Each row of a before or after table is a point. One or more steps were done to the points. Then noise was added and the rows were shuffled. The steps act on how far a point lies along the listed directions, d1 being the first. What was done? A step turns or swaps two directions, mirrors them in a line or flattens them onto one, adds a multiple of one to another, or multiplies one. Angles are multiples of 10 degrees, from the lower direction toward the higher: turns from -170 to 170, lines from 10 to 170 but not 90. Use the fewest steps. Two steps may share a direction if one is a turn and the other turns, adds or multiplies; they go together, in the order done. Otherwise the lowest direction goes first.
In the rows, 128 means zero.

Directions:
(1): [139 162  62]
(2): [202 119 136]
Before, 10 rows:
[[106 148 129]
 [120 130 129]
 [104 140 136]
 [ 38 110 185]
 [ 95 118 134]
 [  7 110 156]
 [110 109 164]
 [186 148 114]
 [146 141 142]
 [112 111 155]]
After (10 x 3):
[[ 97 125 139]
 [164 163  93]
 [ 56  75 220]
 [126 153 126]
 [120 130 159]
 [ 85 128 132]
 [127 130 160]
 [ 47 102 199]
 [109 106 152]
 [124 124 139]]
Steps: swap d1 and d2

Directions:
(1): [ 52 149 137 118 160  67]
(2): [154 145  74 143 212 135]
(3): [148 195 109 185  89  93]
(4): [123  51  89 174 115  88]
(5): [146 135  69  54  98  96]
(6): [191 117 181 116 152  68]
Before, 14 rows:
[[ 81  83 132  39 102 119]
 [157 163 164 155 167 232]
 [114 133 162  40  89 102]
 [136  67 163  66 148  94]
 [134 189 205 151 125 149]
 [118 131 109 178 151 192]
 [147  99 115 121 107  96]
 [154  42 186 163  79 170]
 [212  87 171 186  62  98]
 [189 114  89 146  58 131]
 [180 169 208 138 119 167]
 [163  77 165 144 125  84]
 [129 138 150 120  83 124]
 [ 78 187  93 154 149 141]]
After:
[[ 84  89 103 146  59 153]
 [ 51 124 134 146 104  82]
 [ 32  94 147 129  56  90]
 [138  63 151  44  97 139]
 [110 139 152 128  97 129]
 [105 219 120 127 219 120]
 [131 150 136 144 176  79]
 [132 213 141 149 137 165]
 [134 114 146  66 100 175]
 [ 19 120 121 189  31 117]
 [110  70 100  78  92 180]
 [101  93 122 133  90 127]
 [ 84 215 118 140 145 164]
 [201 162 148 149 177 106]]
Steps: turn d1 and d6 by 160 degrees; add -0.7 times d4 to d2; flatten d3 and d5 onto the line at 150 degrees

Directions:
(1): [174  84 100 168 129 105  42 104]
(2): [142 127  56 199 105 140 177 168]
(3): [143 114 146 155  98 178 162  33]
(4): [ 95 143 201 205 119 151  99 160]
(5): [179 144 133 135 222 184 133 137]
Before (8 x 8):
[[149 191 123 155 206 176 163 161]
 [138  95  58 154  80  88 130 154]
 [149 119  54 119 127 119 153 139]
 [175 118  77 127 174 161 144 122]
 [145 103 161 233 116 140 101 116]
 [191  86  67 221  80 154  93  99]
 [ 80 144 195  62  80  96 138  94]
 [135 126 117  86 135 128  98 150]]
After, 8 rows:
[[114 188 190  56 186 153 142  84]
 [119 120 148 138  95 145  98 129]
 [ 74 154 112 122  44  96 212 165]
 [134 141 152 169 167 157 104 163]
 [245  79  58 165 187 133   9 133]
 [183 108 101 211 161 157 107 158]
 [130 128 173 121 178 139  68 142]
 [209  75  67 116 164 101  99  76]]
Steps: multiply d1 by 1.6; turn d2 and d5 by 80 degrees; multiply d3 by 0.7; turn d3 and d4 by -150 degrees

Directions:
(1): [133 144  81  73 177 174  98  85  87 177 189]
(2): [ 65  31 123 166 116 123 108 153 100 128 190]
Before:
[[126 125 176 165 103  82 132 159 151 120  94]
 [107  91 132 153 103  89 137 155 133  93 133]
 [167 197 131  94 126 149 135 136 154 130  72]
 [115  53  95 146 160 141  86 136 127 143 196]
 [113 116 119 167 119 113 132 168 105 125 111]
 [ 86  43  79 129 158 148 106 144  92 156 215]
 [171 186  75  70 172 161 114  63  91 159 139]
 [140 135 164 131  91  99 132 168 161 116  85]
 [131 118 145 120  93  87 133 120 114  97 114]
 [114  80 147 138 131 144 101 123  84 122 185]
 [110 130  79 100 141 168  74 123  99 165 197]
 [123 167  18  27 243 204  62  61  81 218 249]
 [164 191 130  98 142 141 153 122 121 137  82]
 [ 95  98 106 129 147 122 119 133 114 123 187]]
After (14 x 11):
[[ 96  94 115 142 138 111 126 142 124 115 174]
 [171 188  63  56 185 173 108  52  80 171 155]
 [114 115 123 173 109 107 134 174 109 119 102]
 [109 129  84 108 132 161  76 129 103 159 189]
 [105  89 139 159  93  81 141 161 141  84 122]
 [140 136 160 123  96 101 128 165 159 120  91]
 [124 165  17  27 242 205  60  60  81 218 251]
 [164 196 116  80 157 156 147 106 108 152 101]
 [132 120 145 122  96  85 133 124 113  96 116]
 [113  49 111 168 143 127  96 150 143 126 175]
 [111  78 160 154 117 130 108 133  94 110 170]
 [169 203 114  74 146 165 124 119 136 148  95]
 [ 85  36 100 153 138 128 118 162 111 135 188]
 [128 126 176 163 105  83 131 159 152 121  94]]
Steps: add -0.5 times d2 to d1

Directions:
(1): [180 117 150  79 116  70 150 146 192 185 200 124]
(2): [119 189 190  99 127 184 119 109  78 113 214 139]
(3): [160 107 168  77 186  78 108 176 102  42 110 134]
Before, 14 rows:
[[161 132 165  95 165 116 112 156 149  74  92 155]
 [141 148 131 109 135 138 135 107 115 179 178 114]
 [ 64 125  93 215 114 185 137  91  88 132  59 115]
 [134 170 189  80 124 139 150 128 102 134 204 132]
 [138 116 110 131 127 109 121 129 161 163 103 143]
 [137  76  81 137 125  80 144 139 186 148  87 112]
 [162  53  65 126 163  49 150 163 159  92  20 120]
 [104 101  89 151  93 125 124 115 136 135  97 136]
 [141 134 170 104 174  84 118 141 117  90 140 135]
 [155  53 100 146 149  57 116 169 154  88  45 129]
 [153 134 134 127 153  91 133 169 120 127  89 135]
 [150 108 183  83 181 121 102 141  75  30 111 142]
 [134 118  99 143  95 120 153 127 137 158 122 139]
 [101 182 183 122 117 160 123 118  85 110 168 122]]
After, 14 rows:
[[ 69 120  84 214  96 181 157  82 121 180  72 107]
 [182  22  22 149 119   8 180 159 246 184  12 108]
 [128 198 218  64 139 163 136 129  59  88 213 139]
 [135  95  98 140 143  95 111 134 147 127  61 146]
 [155 125 123 134 138  80 148 160 151 177 104 136]
 [173 126 173  74  91 115 152 103 173 191 228 134]
 [124 105  97 144 119 114 141 137 110 104  79 139]
 [125 150 153 104 170 146 109 116  64 110 150 123]
 [171 138 159 102 129 111 136 132 204 159 142 151]
 [134  45  60 152 144  51 137 159 183 117  21 111]
 [111  90  80 156 102 112 128 125 148 127  72 133]
 [102 209 207 112 105 180 135 104  80 125 208 119]
 [173  29  53 162 103  23 147 160 234 175  46 114]
 [144 144 168  98 143  86 134 130 152 147 183 130]]
Steps: swap d1 and d3; multiply d2 by 1.6

Directions:
(1): [109  81 159  63  84 112  39 111 119 103  71 128  45  95 176 155 141 105]
(2): [158 213 107 134  75 186 117 100 132 112 213 138  85  50 128 130 173 105]
(3): [114 115 133  79 119 168 181  81 134 174 130  40 189 102 188 195 111  85]
Before, 12 rows:
[[ 87  55 181  98 162 114 148 130 128 163  83  93 199 183 175 153  89 136]
 [ 83  70 136 151 199  48 130 172 120 143  51 125 176 224  82  88 105 176]
 [ 80  62 169  29 104 150 130  92 139 127  78  33 161 125 208 212 138  99]
 [140 143 126 133 128 101 130 169 117 108 139 167 104  86  97  91 121 136]
 [125 129 120 161 202 112 216 167 127 170 134 129 249 193 101 110  72 199]
 [130 163 105 129  85 134  16 135 149  82 134 205  10  88 145  93 176 129]
 [102  76 120 129 194  89 204 117 116 181  91  83 241 203 159 145  74 124]
 [ 88  16 138 117 186  86 175 112 136 182  40  84 244 232 137 166  74 167]
 [160 175 116 109  95 151  90 120 128  83 120 175  46  90 109 118 144  96]
 [132 129 121 146  89  99  39 150 135  87  91 194  43 107  95 123 172 165]
 [130 126  99 151 156 103 215 153 128 117 143 134 163 148  78 100 107 179]
 [154 146 119 152 132 123 110 165 129  92 149 136 124 157 111  65 118 136]]
After:
[[105 128 157  61  85 170 119  96 140 103 141  73 128  90 175 186 169 103]
 [150 135 129  99 126 138 128 123 130 104  83 145 101 127 122 134 110  95]
 [119  99 126 138 120  87  72 148 139 109  50 163  90 136 106 137 145 176]
 [136 122 114 152 127 123 124 107 138 132 129 152 144 158  97 121 140 169]
 [132 152 102 155 149 122 161 118 114 139 155 133 165 147 135 118 123 119]
 [133 117 128 121 134  88 140 163 116 113 121 147 123 107 102 106 106 133]
 [119 126 167 125 118 143 118 130 133 135 145 135 141 134 151 127 126 134]
 [139 164 118 158 174 124 172 157 128 141 164 162 189 154  97  97 107 194]
 [130 126 100 147 140 103 193 154 123 110 144 141 143 135  89 103 113 175]
 [145 130 126 142 140 116 115 165 128  97 131 120 129 168 122  74 107 129]
 [104 122 124 163 167  72  99 174 119 117  96 155 125 182  62  67 146 175]
 [104 102 115 112 127 107  61 139 152 120  81 156  81 145 165 119 129 138]]
Steps: multiply d1 by 0.7; flatten d2 and d3 onto the line at 60 degrees

Directions:
(1): [162  89 134  89 149 110 110  61 133 249 186  93 152 106 183 119 112 122
 107 108]
(2): [ 87 130 114 154  58 114  57  89 117  89 175  98  79 100 112 167  49  84
  83 124]
(3): [177 100 123 185 117  96 140  81 152 132 111 195 123  27 100 179 123 168
 187 117]
(4): [140 107 158  62 144  83 141 122 111  61 225 135  76 156 147 144 145 138
 210 106]
(5): [137 194 231 141 173 156 149  77 191 115 146 157 100 111 110 115 149  62
  90 121]
Before, 13 rows:
[[112 141 136 105 114 115 130 136 129  51 162 132 105 155 128 130 128 129
  154 145]
 [147  87  92 194  91 112 108  94 133 173 114 170 133  42 107 177 112 165
  154 123]
 [113 133 133 100 139 110 153 137 107  84 158 131 121 160 121 126 135 125
  144 124]
 [ 98 144 143 108 138 136 122 141 106  42 162 132  90 165 132 119 123 112
  130 134]
 [121 134 171  97 131 125 146 141 118  87 162 107 115 171 132 119 150 107
  138 109]
 [117 137 112 178 104 166 117 136 131 148  59 120 149 105  92 116  95 109
   83 155]
 [111 112 120  92 128 112 110 152  93  98 180 100 114 160 134 132 107 117
  126 129]
 [135 137 161 109 176 128 168 158 122 127 109 144 132 157 147 120 166 125
  151 128]
 [137 131 114 125 103 120 127 115 121 109 145 107 101 126 134 137 113 109
  138 133]
 [ 93 138  75 109  91 125  87 153 115 115 133 100 132 140 136 120 103 117
  112 127]
 [114 128 141  86 161 127 149 180 119 104 135 129 114 185 134 105 156 139
  165 134]
 [113 107 116 103 109 136 108 127 124 164 120 116 139 159 140 126 112 122
  108 128]
 [108 100  91  83 126 112 133 187  97  95 136 136 130 186 128 112 151 141
  162 127]]
After (13 x 20):
[[ 92 175 170 104 159 153 140 152 123  22 158 141  84 182 119 105 144  94
  123 135]
 [ 89 137 123  70 149 142 139 203 109  81 128 127 126 225 131  85 166 105
  128 134]
 [135 151 168 118 181 140 171 157 131 130  91 147 141 155 142 118 170 117
  134 132]
 [101 139 157  70 157 135 122 156 107  96 190  91 112 192 141 104 127  87
  105 130]
 [110 162 152 104 127 125 149 151 136  35 149 137 103 169 123 120 146 123
  157 150]
 [106 137 108 183  91 164 106 132 125 124  72 122 132 104  86 126  80 102
   86 152]
 [118 160 200  99 154 141 160 141 131  82 157 111 116 185 127 101 167  92
  125 109]
 [103 164 171  91 178 153 161 192 135  97 120 126 118 208 129  81 174 109
  133 142]
 [ 76 167 113  83 109 143  92 155 123  96 151  89 122 177 140  98 112  81
   90 127]
 [106 124 144  86 124 146 105 117 133 169 137 105 133 176 148 110 115  96
   79 123]
 [142 129 119 119 110 117 135 115 121 105 150 107 102 129 141 132 117 107
  141 132]
 [164  18  14 202  48  71  93  98  98 186 108 173 148   7 113 215  89 231
  209 120]
 [114 148 151  99 153 123 164 145 117  77 149 129 119 174 118 113 148 115
  135 125]]
Steps: multiply d1 by 1.6; turn d2 and d4 by 20 degrees; multiply d3 by 2; turn d3 and d5 by -30 degrees
